Each row is a point. Each copy is the shape, with its points in the same order, turned, moved and blurred by noise. Say if it was mirrored as well.
In the rows, 128 means zero.

Shape (8 x 2):
[[191  83]
 [110  66]
 [122 156]
 [104 151]
 [172 151]
 [ 93  86]
 [160 158]
 [171  78]]
Copy 1 (8 x 2):
[[188 119]
 [119  80]
 [102 164]
 [ 86 152]
 [143 167]
 [107  83]
 [139 179]
 [168 109]]
Copy 1 is: only turned
Copy 2 (8 x 2):
[[143  52]
 [ 81 106]
 [163 149]
 [146 160]
 [185 108]
 [ 89 129]
 [185 121]
 [129  66]]
Copy 2 is: only turned

Shape (9 x 3):
[[166 132 110]
 [ 66 146 163]
 [105 176 114]
 [148  11 124]
 [111 152  58]
 [154 120 134]
 [104 141 121]
 [ 80  94 124]
 [138 118 107]]
Copy 1 (9 x 3):
[[163 102 125]
 [ 65 154 127]
 [113 139  82]
 [118  19 203]
 [126  81  59]
 [146 102 148]
 [105 115 108]
 [ 72  84 129]
 [128  93 123]]
Copy 1 is: only turned
Copy 2 (9 x 3):
[[180 131 109]
 [ 73  85 122]
 [109 134  83]
 [186 113 232]
 [129 187 105]
 [166 103 122]
 [117 127 116]
 [100 122 170]
 [156 137 132]]
Copy 2 is: mirrored

Shape (8 x 4):
[[ 73 141 145 187]
 [101 132 178 214]
 [142 179 110 117]
 [148 179 178 123]
 [ 84  99  95 124]
 [ 89  86 126 184]
 [127 109 114 136]
 [123 195 159  89]]
Copy 1 (8 x 4):
[[111 155  95 204]
 [147 157  74 209]
 [110 167 181 142]
 [149 206 136 133]
 [ 92  89 113 141]
 [130  92  89 195]
 [133 108 139 150]
 [102 209 151 103]]
Copy 1 is: mirrored
Copy 2 (8 x 4):
[[103 118  55 127]
 [145  77  40 136]
 [129 194 135 141]
 [181 155 110 108]
 [ 70 131 127 124]
 [ 94  90  86 147]
 [107 126 143 140]
 [153 195 118 101]]
Copy 2 is: mirrored
Copy 3 (8 x 4):
[[ 65 154 142 159]
 [ 88 179 171 180]
 [123 144 115  72]
 [125 151 186  76]
 [105  85  90 144]
 [102 128 122 201]
 [135 116 111 140]
 [105 122 165  51]]
Copy 3 is: only turned

Shape (8 x 4):
[[137 104 134 122]
 [209  33 136  97]
 [128 172 148 118]
 [174  60 182  80]
 [144  83 153 174]
 [162 138 115 125]
 [ 82 122 134 139]
 [120 172 151  88]]
Copy 1 (8 x 4):
[[133 145 160 111]
 [210 175 169  52]
 [ 98  97 128 125]
 [158 142 181  37]
 [162 130 204 134]
 [146 131 121 127]
 [ 87 145 176 147]
 [ 77 105 120 103]]
Copy 1 is: mirrored
Copy 2 (8 x 4):
[[129 121 124 127]
 [148  24  93 117]
 [168 171 152 124]
 [142  52 136  80]
 [119  92 160 173]
 [164 135 114 146]
 [ 95 166 145 135]
 [167 176 143  93]]
Copy 2 is: only turned
Copy 3 (8 x 4):
[[112 148 142 149]
 [ 96 233 122 202]
 [160 123 155 108]
 [ 99 231 163 151]
 [103 136 177 196]
 [152 140 121 154]
 [ 94 101 157 124]
 [156 136 149  82]]
Copy 3 is: mirrored
Copy 4 (8 x 4):
[[128 110 129 126]
 [191  28 123 163]
 [131 175 125 118]
 [199  64 134 102]
 [112  85 176 141]
 [139 132 125 170]
 [ 77 131 132 100]
 [147 177 110 105]]
Copy 4 is: only turned

Shape (12 x 6):
[[ 78 117  99 109 138 180]
 [169 133  87 117 201 131]
 [133  94 173 160 149 184]
 [ 89 192 140 167 152 108]
 [ 33 150 109 103 119 120]
 [167 109 199  87 137 139]
 [143 162 124  82 120  93]
 [190 110 147  34 176 138]
 [ 76  84 171 173 117 150]
 [144 141  96 112  80 174]
 [116 142 146  71 140 171]
 [119 144 123 130 123 108]]
Copy 1 (12 x 6):
[[ 68 146  74 128 140 154]
 [113 150 122 101 222 103]
 [ 72 183 163 107 105 127]
 [100 117 131 210 152  83]
 [ 82  84  69 189 132 157]
 [127 162 192 125 139 188]
 [162 117 128 161 172 166]
 [132 158 171  95 212 207]
 [ 67 131 135 137  56 121]
 [147 183  69 139 121 154]
 [ 97 164 121 156 159 191]
 [133 117 120 151 140 125]]
Copy 1 is: mirrored
Copy 2 (12 x 6):
[[ 78  66 124 135 172 117]
 [168  88 116 107 143 203]
 [165  84 150 188 150  97]
 [ 96 186 137 169 124 152]
 [ 38 131 142 107 174 130]
 [208 130 183 107 171  94]
 [135 160 132  69 137 132]
 [215 113 147  55 179 140]
 [108  92 178 169 127  89]
 [129 116  72 110 132  79]
 [137 115 120 106 214 109]
 [113 146 139 109 122 130]]
Copy 2 is: mirrored
Copy 3 (12 x 6):
[[122 100 145  92 156 172]
 [220  87 107 106 136 110]
 [181 109 186 152 121 186]
 [154 160 186 117 162  78]
 [ 85 148 142  97 183 130]
 [199 161 114 156 100 196]
 [146 161  91 113 113 107]
 [219 138  57 110 105 182]
 [120 121 198 176 147 181]
 [116 112 137  82  69 141]
 [152 151 125  81 126 183]
 [140 143 134 124 132 108]]
Copy 3 is: mirrored

Shape (14 x 8):
[[113 127 146 133 143  95 109 119]
 [159 113  69 123  38 105  91 100]
 [169 146  97 122  94  56  45  97]
 [ 84 190  87 193 161 168 128 112]
 [187 110  81 162 169 167 105 140]
 [147 186 163 171 131 153  56 161]
 [ 96  87  75 132  89 182 135 126]
 [132 103 161 113 127 123  90  99]
 [154 164  86  59 120 156  97 173]
 [ 69 141 192 124  64 169 106 108]
 [134 148  47  94 129 177 136 141]
 [152 104 143 174 135 157 113 159]
 [143  68 137 113 125 113 179  58]
 [128 141 144 110 145  95 158 145]]
Copy 1 (14 x 8):
[[124 139 161 155 129  97 130  89]
 [161  76  90  95  96 112  52  88]
 [193 144 109 109 144  97  63  43]
 [ 50 156  59 158 145 102 170 117]
 [160 113  89 148 168 128 146 170]
 [110 176 121 126 194  54  88 142]
 [ 86  80 104 133  99 175  92 147]
 [129 106 175 138 164 119 106  93]
 [145 176 132  55 116 154 112 149]
 [ 26 115 183 106 135  94  74 104]
 [116 134  86  79 107 169 138 153]
 [122 115 130 172 157  94 118 176]
 [135  39 167 145 102 130 165  89]
 [132 144 169 139  92  95 158 114]]
Copy 1 is: mirrored
Copy 2 (14 x 8):
[[109 102 144 133 152 137  93 115]
 [156 140 108  81 108  80  93  30]
 [142 126 120 106 146  57  25  70]
 [ 58 196  88 173 127 136 109 136]
 [151 157  62 126 105 180  62 131]
 [131 186 167 174 137 163  39 115]
 [103 136 108 104  67 157 155  72]
 [136  82 149 139 113 140  76 106]
 [152 180 175  66  88 133  94 136]
 [100 122 220 177  95 134 133  64]
 [133 186 109  84  79 131 130 140]
 [144 135 119 145 139 194  90  95]
 [163  41 101 146 119 115 158 112]
 [139 113 151 124 169 140 123 154]]
Copy 2 is: mirrored
Copy 3 (14 x 8):
[[141 144 145 126 129 117 105 121]
 [132 174  55  62  55 115  95 108]
 [137 193  99  34 117  99  59 109]
 [ 61 165  67 184 170 154 118 118]
 [174 136  38 118 175 129 140 165]
 [ 79 192 124 112 173  72 136 182]
 [129 108  55 150  60 151 141 146]
 [141 135 145  85 117 123 128 132]
 [148 212  94 103 100 174 111 212]
 [ 59 136 169 131  62 111 170 141]
 [144 177  47 142  98 199 116 166]
 [142 133  92 133 141  83 152 166]
 [198 114 123 113  90 155 167  70]
 [177 183 149 153 128 141 117 116]]
Copy 3 is: mirrored
Copy 4 (14 x 8):
[[116 131 153 122 109  80  92 124]
 [177 126  54 115  89 154 100  84]
 [190 161  70 117  71  84  51 123]
 [111 175 154 167 206 139  97 140]
 [148 163 123 217 102 137 156 154]
 [172 186 194 126 108 133  93 175]
 [ 86 106 102 141 131 184 148 105]
 [102 150 135 121  57 102 115 105]
 [158 148  87  91 114 132 163 196]
 [ 94 147 182  55 102 169 111  94]
 [127 139  73 145 153 149 178 160]
 [136 137 187 165  95 138 142 124]
 [ 85 124 108 150  83  65 163  49]
 [131 121 147 103 124  56 148 132]]
Copy 4 is: mirrored

Shape (13 x 9):
[[142 165 112 125 145 123 151 126 138]
 [141 149 144 118 121 123  79 142  79]
 [111  94 138 110 119 139 144 138 139]
 [ 96 115 151 123 148 115 135 134 102]
 [142  93 138 134 118 111 131 127 130]
 [ 99 174  33 168  18 135 148 146 115]
 [105 130 104 105 131 121 145 105 150]
 [126 149 132 106 148 149 141 112 115]
 [ 97 131 132 119 147 103 141 111 146]
 [113 108 126 122 138 123 140  61 140]
 [113 115 156 125  56 116 151 111 142]
 [133 144 141 140 130 144  86 116 148]
 [113 106 145 169 117 137 157 144 129]]
Copy 1 (13 x 9):
[[126 172 124 128 141 127 144 109 140]
 [175 155 161 134  93 127  98 158 143]
 [105 118 151 130  96 138 165 143 129]
 [117 135 179 121 116 119 129 147 105]
 [127 114 137 148 106 100 150 144 133]
 [ 55 211  81 224  79 168  97 154 161]
 [ 88 143 114 106 111 128 139 120 128]
 [137 156 140 112 114 147 137 110 112]
 [ 93 136 146 106 125 108 130 119 127]
 [104 107 111 113 104 109 123  98 104]
 [ 88 126 151 169  54 108 148 110 148]
 [145 115 141 131 120 144 106 116 166]
 [101 121 163 180 127 132 150 135 121]]
Copy 1 is: only turned
Copy 2 (13 x 9):
[[128 172 129 108 159 111 164 120 141]
 [130 148 143 101 118 100 109  83  84]
 [121  99 124 100 125 154 154 126 126]
 [103 108 158 106 129 113 158 121 111]
 [141 101 132 133 138 138 145  98 133]
 [156 185  37 140  48  82 133 142 175]
 [123 127 125 100 158 119 140 149 159]
 [128 153 152  96 148 122 143 144 113]
 [109 118 147 100 153 110 154 128 160]
 [141 111 164 124 156 125 121 155 160]
 [172  96 133  99  99 133 144 113 169]
 [113 161 149 119 130 148 107  93 142]
 [122 114 140 143  95 143 176 116 139]]
Copy 2 is: mirrored
Copy 3 (13 x 9):
[[139 143 151 130 146 119 179 146 134]
 [182 145 173 109 118  99 121 126  85]
 [125 100 127 110 116 154 130 139 126]
 [123  95 141 112 122 106 144 124  90]
 [160  91 131 138 120 136 130 125 133]
 [136 206 137 233  75 178 166 151  80]
 [111 139 106 128 135 128 153 121 134]
 [125 136 153  99 149 127 162 119 113]
 [106 113 124 128 137 100 152 125 135]
 [114 115 125 133 153 126 142  80 146]
 [120 119 153 153  66 146 128 109 152]
 [141 141 167 133 155 121  97 131 137]
 [129  80 159 150 124 158 144 142 115]]
Copy 3 is: only turned
Copy 4 (13 x 9):
[[127 135 101 140 124 136 149 130 123]
 [140 136 170 182 117 124 110 174 112]
 [114  89 170 117 131 121 144 115 130]
 [ 96 132 164 135 143  96 126 128 115]
 [146 105 157 109 126 109 116 126 127]
 [109   7  58 181  68 103 121 156  84]
 [113 103 120 147 139 113 142  97 149]
 [119 139 143 159 124 130 159 115 118]
 [104 126 127 130 140 106 124 108 153]
 [134 126 138 145 124  92 127  63 140]
 [125  77 151 117  77  76 139 126 149]
 [128 128 152 152  96 154  99 122 143]
 [104 104 149  92 103 114 117 121  96]]
Copy 4 is: mirrored

Shape (15 x 9):
[[151 136  74 181 124 176 100 170 127]
 [102  92 140 127 140 113 148 193 122]
 [175 139 130  80 120 121 121 126 169]
 [172 144 129 109 102 119  97  52 114]
 [185 154 121  70 105 169 114 125  99]
 [135  98  96 200 134 199 152 132  99]
 [138 115 128 228  91 190 130 142 125]
 [134 132 111  80  93 137  73  60 128]
 [117 126  92 119 163  96 165 159 129]
 [159 139 160  70 149 130 108 104 149]
 [178 127 145  86 147 174  90  74 148]
 [129  56  93 119 135  93 146 207 110]
 [112 149 153  68 143 157 103 110 152]
 [ 86 131 155 151 138 149 187 185 130]
 [109 119 146 153 167  98 121 176  93]]
Copy 1 (15 x 9):
[[124 137  54 125 151 127  99 198 153]
 [ 69  97 153 144 116 139 124 163 122]
 [121 144  96 181 142 104 160 101 106]
 [194 136  78 134 124 140 164  78 120]
 [133 170  54 135 123 139 163 120  72]
 [124 132  91  78 166 174 146 205 167]
 [155 146 100 125 139 163 133 228 190]
 [163 142  68 158 133 173 130  59 124]
 [ 69 106 127 108 135  95 128 123 133]
 [146 138 121 165 161 125 155  88  76]
 [167 150  90 158 188 157 163  98  87]
 [ 50  50 104 143 110 122 134 164 125]
 [126 170 128 161 157 152 123  91  83]
 [ 71 154 179 117 122 134 131 183 141]
 [118  83 154 108 116 119 100 161 107]]
Copy 1 is: mirrored
Copy 2 (15 x 9):
[[135 140 123 211  75 155  92 176 156]
 [120 110 148 148 157 192 161 133 150]
 [199 121 155 113 134 118  98 151 156]
 [185 141 111  96  93 100  68 127  94]
 [189 195 157 113 108 131  92 177 117]
 [106 136  56 190  96 157 132 210 118]
 [104  89 108 191  76 133 112 210 107]
 [150 155 131  80 117 100  36 137 115]
 [146 138 108 134 140 158 154 114 177]
 [185 146 150 111 167  97  91 131 122]
 [195 152 125 127 158  84  57 166 104]
 [136 109 135 144 141 249 138 129 168]
 [139 161 157 122 165  90  95 141 129]
 [ 91 113 141 164 142 138 197 165 139]
 [127 125 136 185 140 171 146  96 117]]
Copy 2 is: mirrored
Copy 3 (15 x 9):
[[136 166  67 154 162 131 117 158 162]
 [114 111 151 174  85 154 142 174 126]
 [146  94 120  51 112 141 125 156 128]
 [181  92  88  73 126 146 118  74 108]
 [156 117  87  65 116 196 129 126 164]
 [145 106  66 200 174 146 140 128 186]
 [152 136 110 188 170 100 127 110 204]
 [119 109  77  66 112 149 126  62  99]
 [127 102  99 150 112 146 171 194  91]
 [138  82 141  61 135 169 122 138 105]
 [130  79 114  59 166 172  95 105 136]
 [115 109  88 189  55 147 114 198 128]
 [100 108 150  75 143 178 145 118 114]
 [130 124 163 180 127 144 195 171 154]
 [154 136 142 191 117 166 131 166  94]]
Copy 3 is: only turned
Copy 4 (15 x 9):
[[174 121 116 152 147 184 140 133 106]
 [ 85 103  93 121 135 114 166 197 107]
 [128  97 114  78 156 107 139 104 172]
 [143 116 193  92 143  86 111  72 118]
 [159  66 150  56 169 150 106 121 124]
 [122 134 141 172 188 173 153 144  57]
 [121 155 158 177 157 200 180 141 105]
 [139  72 189 125 151  97  81  79 137]
 [113 129  56 113 130  95 132 152  90]
 [129 117 137  78 187  88 111 122 171]
 [149 119 150 106 225 109 107  91 167]
 [117  65  66 141 120  88 177 183  88]
 [109 112 138  96 180 108  67 139 177]
 [ 46 136 100 114 157 162 141 192 105]
 [125 145 110 135 124  96 142 205 106]]
Copy 4 is: only turned

Shape (14 x 11):
[[ 75  81 121 143 101 131 199  94  96 158 146]
 [115 178 147  87 172 128  87 136 142 121 185]
 [140 174 184 184 134 131 143 116  98  97 125]
 [ 81  91 102 179  52  64 158  74 105 169 100]
 [111  80 118  77 147 110 189 167  99 122  96]
 [185  88  83 151 165 147 151  94 100 125 124]
 [112 150 141  71 163 153 168 130 152  51 130]
 [166  77 165 120 168  95 213 119  97 147 151]
 [ 72  57  84 191 104  83 107  79 157 119 128]
 [146 129 104 107 173 111 136  81 154 147 147]
 [185  88  88  77 132  89 136  90 127 111 214]
 [146  85 112 114  63 154 165 162 154 166 119]
 [104 134 188 155 137  68 152 105 142  74 102]
 [150 182  91 173 158 135 166 154 127 163 170]]
Copy 1 (14 x 11):
[[ 83 110 145 133 107 164 206  72 111 130 101]
 [ 91 114 137  82 145 164  82 153 152 118 205]
 [122 147 170 150  81 173 112 133 159  54 145]
 [108 118 155 161  61  86 164  33 136 153  79]
 [130 113 164  65 141 128 177 145  79 104  84]
 [155 100 137 163 172 178 113 101 102 103  87]
 [139 130 164  49 177 171 150 129 150  62 170]
 [126  69 203 128 112 181 150 125  54 104 119]
 [110  81 132 183 144  70 164  71 179 141 110]
 [118  80 167 106 161 168  91  95 134 138 136]
 [153  73 136 123 174 144 102  70  55 138 193]
 [185 102  95  96  95 167 184 120 125 163 113]
 [130 115 219 130  99 103 140 125 168  72 148]
 [102  69  95 106  97 201  77 110 133  74 113]]
Copy 1 is: mirrored
Copy 2 (14 x 11):
[[ 47  93  96 159  72 112 134 114 106 166 101]
 [119 159 115  83 198 110 139 166 127 177 155]
 [108 145 160 149 137 148 188 162  86 103 128]
 [ 77 114 147 158  54  57 120  88 102 126  49]
 [110  58  61 131 119 145 100 178 133 143  74]
 [139  82  65 190 147 116 155  97 114 115 134]
 [105 121  72  78 139 162 160 184 173 119 148]
 [109  33  80 156 122 111 182 173  80 168 110]
 [ 66  84 153 131 110  48  98  61 146  96 111]
 [132 106  88 123 164  80 172 112 148 165 121]
 [145  94  40 120 127  28 141 147 107 151 177]
 [146  96 118 186  66 118  92 151 163 176 121]
 [ 95  95 165  83 122 116 178 163 118  88  97]
 [ 99 151 108 215 182  97 163 168 139 162 121]]
Copy 2 is: only turned
Copy 3 (14 x 11):
[[ 83 114 161 127  76 141 178 138 159 202 122]
 [155 160 115 120 209 115 124 137 123 119 176]
 [ 98 117 150 142 154 141  81 175 149 100 103]
 [ 88  62 149 177  48 104 116  84 146 200 115]
 [100 133 121  71  96  74 184 161  94 153 104]
 [127 107  65 103 110 154 152 131 166 128  82]
 [ 95 179 144  46 134  97 154 144 132  71 155]
 [121 128 128  85 128  88 150 167 199 183  68]
 [ 82  27  96 159  84  97 154  81 170 145 174]
 [131 151  91 129 148 106 145  94 166 138 123]
 [183 133  77  54 121 103 117 117 192 182 157]
 [180 127 133 151  47 105 184 172 139 139 139]
 [ 67 104 166 117 147  63 103 146 154  92 124]
 [105 168  62 173 132 147 123 185 151 154 138]]
Copy 3 is: mirrored

Shape (17 x 12):
[[139  75  88 116  76  59 115  63 107 143 128  62]
 [161 127 202  93 164 180 187 104 123 126 137 145]
 [180 157 145 167 110 174 129 137 175  74  97 175]
 [107  32  63 128 101 129 116  94 123 120 149 113]
 [104 132  61  87  86 140  91  96  81 205 174  97]
 [105  85  95  89  94 128  65  86  98 137 126  85]
 [180 128 121 166 186 178 166 170 143 127  85 142]
 [142  90 191 124 104 159 164 161 141 133 168 111]
 [153 160 204 128 179 122 129 148  65 107 178 135]
 [151 127 171 226 153 174 112 127 186 139  57 160]
 [128 152 138 139 150 145 161 175 213 114  73 142]
 [ 89 146 155 152 161 172 197 126 144 100 179 118]
 [120 159 153 134 164 198 180 105 143 113 130 101]
 [107 113 133 161 137 135 168 125 194 147  88 183]
 [101 107 102 141  66 139 162 113  77 142 107 103]
 [ 69  64 100  91  89 121 122 104  91 120 105 118]
 [153 145 152 144 149 156 183 119 146 117 139 181]]
Copy 1 (17 x 12):
[[162  68  83 140 154  20 118 127 140  91 174  90]
 [102 154 196 134 127 109 207  94  73 141 130 165]
 [211 144 186 161 114 174 127  78  75 131 174 153]
 [148  17 104 174 138 106 124 116 152 116 135 106]
 [112  79 168 129 123  39  63 142 161 130 115  65]
 [146  41 133 116 109  49  93  99 142  96 139 112]
 [177 137 156 121 154 184 146 120  53 161 104 144]
 [150 129 152 149  67 104 206 132 111 152 137 123]
 [ 85 167 147  95  91 109 147 139 104 168 172 206]
 [222 146 126 133 117 167 134  20  50 202 136 133]
 [198 175 142 126 118 194 158  75  99 107 114 113]
 [ 69 153 138 171  83 161 162 103  88 130 140 113]
 [100 141 167 141 110 139 154  85  52 120 134 112]
 [180 155 134 173 152 157 154  48 124 153 101 113]
 [156 102 116 192 114  60 100 126 100 112  98 117]
 [141  57 106 163 115  62 119  96 152  81  94 139]
 [135 166 180 169 141 150 156  93  98 153 142 149]]
Copy 1 is: mirrored
Copy 2 (17 x 12):
[[ 70  43 170 176 113 125 134  92 157 190 106 153]
 [173 121 110  36 194 165 159 134 159 130 105 143]
 [128 159 119  91 124 136 161 127 173  29 101 101]
 [ 82 116 162 208 151 146 167 140 125 167  98 151]
 [143 137 203 164  81 169  91 128 148 223  98 170]
 [ 94 104 209 165 139 140  95 125 126 170 120 152]
 [139 175  55  85 138 136 142 118 120 108  94  82]
 [169  98 142 103 164 178 184 156 163 146 132  80]
 [217  91 123  60 128 145 155 112  98 123 172 149]
 [ 97 139  48 101 125 157  98 174 161  41 126  91]
 [118 176  90  78 136  83 150 163 188 103 123  69]
 [137 159 111  60 131 165 214 165 147 154 160 142]
 [111 167 116  38 143 173 164 140 152 145 133 135]
 [116 147  71 115 136 111 148 199 191 108  93 125]
 [ 97  93 168 120  89 155 155 163 122 171  67 125]
 [ 88  95 194 151 149 112 142 178 112 173  84 149]
 [166 145  90  79 134 144 177 144 169 103  99 148]]
Copy 2 is: mirrored
Copy 3 (17 x 12):
[[ 93  91  80 139 145  39 120  67  98  65 128 139]
 [159 104 159 106 182 166  73 120  97 174 150  77]
 [233 168 167 116 152 143 109 144 142 111 105 130]
 [114  83  85 186 119 121 119 123 100  48 145 158]
 [ 74 155  39 162 102 108 115  74 117 146 154 157]
 [ 83 125  58 150 122  86  73 104 101  94 126 159]
 [181 166 156 177 167 178 137 153 129 121  91  57]
 [166 108 191 171 131 118  79 111  94 158 157 135]
 [ 99 170 188 100 189 111 100 156 112 174 188 113]
 [207 148 174 185 209 162  91 123 192 110  66 142]
 [195 108 166 142 141 135 124 180 154 156  42 106]
 [139  97 184 126 113 167 112 145 174 153 165  88]
 [151 116 155 115 123 169  64 137 169 159 137  65]
 [185  69 146 153 164 175 137 133 168 131  73 142]
 [ 95 122 144 127  88 132 124  59 103  97 101 126]
 [ 76  88 106 128 102 135  99 113  86  79  99 172]
 [186 122 158 116 163 179 139 124 133 160 145 101]]
Copy 3 is: only turned

Shape (17 x 12):
[[132 111  97 100 130 174  28 151 116 153  95 128]
 [126 102 171 107 151 100 175 148 113  97  77  46]
 [115 189 122 212 155 100 116 135 120 161 166 115]
 [148 101 120 139 161 106 167 105 144 102  84 110]
 [126 111 106 153 124 131 174 146  97 100 172 108]
 [125 160 116 173 129 174 141 117  90 123  83 130]
 [127 109 138 149 164  92 148 143 115 119  88 138]
 [130 126 108 154 129 107 154 134 188 125  70  79]
 [121 107 143 117 160 101 180  69 131 103 105 135]
 [117  98 158 105   7 132  84 139 169 133  77 137]
 [120 226 105 142 152  93 180 150 105 184 100 127]
 [116 121 171 111  62 129 186 127  93 125  81 124]
 [126 229 104 103 141 111 121 149 110 121 149 127]
 [119 104 150 104 107 104 174 151  96 129 117 114]
 [126 113 165 132 141 145 146 143 133 177 162 127]
 [120 106 115  94 149 101 134  99  80 150  92  66]
 [204 172 116 175 128 111 115 152 140 125 161 127]]
Copy 1 (17 x 12):
[[179 137 155  73  77 191  58  94 124  98 130 165]
 [ 93 158  59 118 162 171 145 126  87 156  65 165]
 [ 98 113 144 101  73 153 172 170 136 169 198 131]
 [110 121  68  94 152 133 105 146 147 157  97 131]
 [102 133 125 169 145 167 146 149 161 122 129 122]
 [129 138  80 116  70 129 126 164 145  90 135 151]
 [114 116  62  93 130 161 131 119 127 145 132 114]
 [ 93 146 102  71 140 140  91 186  98 155 100 120]
 [135 139  61  99 174 106 135 127 165 161 120 138]
 [103 197 143  76 159 113  46  90  65  61 159 139]
 [161  97  93 128  81 119 171 186  66 163 161 111]
 [117 166  67 141 164 111 131 121  82  77 136 151]
 [161 134 153 153  62 113 151 124 102 173 137 115]
 [125 144  90 144 173 156 142 114  93 116 129 134]
 [133 109 147  86 158 156 174 130 124 104 144 148]
 [162 142  77 128 152 175 108 138 109 168 124 195]
 [ 72  71 166 125  84 124 119 129 130 148 143 124]]
Copy 1 is: mirrored
Copy 2 (17 x 12):
[[102 106  52  76 181 130  66 137 128 121 112 142]
 [216 122 141 144 193  92 170 114 112  66 154 140]
 [133 177 180 160 135 123  84 169  87 180 124 140]
 [150  90 177 128 183  72 150 132 115 106 113 139]
 [127 133 167 108 115 113 175 141 111 135 169 143]
 [120 127 158 111 160  99 103 148  91 113 128 218]
 [178 101 173 116 164 109 120 161 135 107 117 141]
 [130 105 172 153 193  95 126 125  66  76 107 116]
 [153  90 188 141 158  64 153 110 165 108 107 156]
 [104  35 102 156 138 189  80  70 105  67 132 144]
 [165 195 181 130 118 118 121 151  77 107  50 176]
 [167  85 142 144 114 138 149 105 116  58 133 204]
 [135 197 158  92 146 152 119  96 111 151  83 162]
 [176 110 139 127 119 128 160 125 131  84 134 148]
 [161 118 127 131  86  79  96 119 110 130 137 127]
 [161 128  93 149 175  96 170 148 149 101 102 155]
 [142 115 169 101 145 137 118 122  53 205 110 129]]
Copy 2 is: only turned
Copy 3 (17 x 12):
[[117 108 113 179 151 105  60  95 113 120 220 118]
 [154 121 129 119 143  66 143 188  98  95  95  49]
 [129 109 209 190  56 102 166 108 141 110 136 153]
 [142 156 112 132 125 112 133 121 122  82  82  92]
 [140 133 193 144 153 106 121 141 166 134  88 126]
 [161 134 170 151 101  99  67 125 106  79 120 154]
 [153 133 109 151 115  67 138 119 124 110  98 121]
 [148 157 144 101  99 103 140  99 116  75 132  64]
 [150 133  92 123 118 132 141 154 141  82  72 131]
 [105 125 106  37  99 107  67 120 105 173 193 112]
 [203  49 188 144  82  94 152  82 110  73 109 139]
 [154  96 139  57 122  85  86 163 101 124  95 135]
 [202  58 177 178  92 147 122 113 131 136 140 116]
 [147  92 137  99 149  78 127 152 130 133  99 115]
 [124 116 160 129 153 106 168 139 114 123 149 168]
 [112  68 118 144 144  93 113 151 133  63 113  83]
 [126 128 192 180  98 143 141  78  93 162 111 118]]
Copy 3 is: mirrored
Copy 4 (17 x 12):
[[145  95  93 135 209  70 150  94 119 137 102  51]
 [140  77 183 131 120  89  73 156  83 126 147 169]
 [ 87 173 184 168 155 165 170  99 145 159 114 133]
 [ 94  98 142 116 113 134  81 148  95 141 159 109]
 [121  96 134 140 103 165 139 151 139 112  90 141]
 [142 157 143 102 126 141 117  86 123 101 122  96]
 [ 77 108 130 119 120 114 101 108 101 143 136 143]
 [ 90 132 165 106 176 129  87 176 104 126 161 112]
 [ 99 119 128 129  65 113  79 151 120 160 157 112]
 [117 141 102  75 167  18 184 193 123  86 144  96]
 [133 173 156  99 163 162 116  90 165 186 157 178]
 [150 136 129  67  88  74 129 155 122 106 135 158]
 [154 137 119 169 163 144 148 100 190 150 170 150]
 [131  97 128 103 106  93 125 156 125 140 117 170]
 [130 154 115 148 128 113 145 156  98 173  80 139]
 [151  70 176 110 126  87  97 129 135 181 127 106]
 [108 129 127 157 160 184 199 128 104 137 163 124]]
Copy 4 is: mirrored
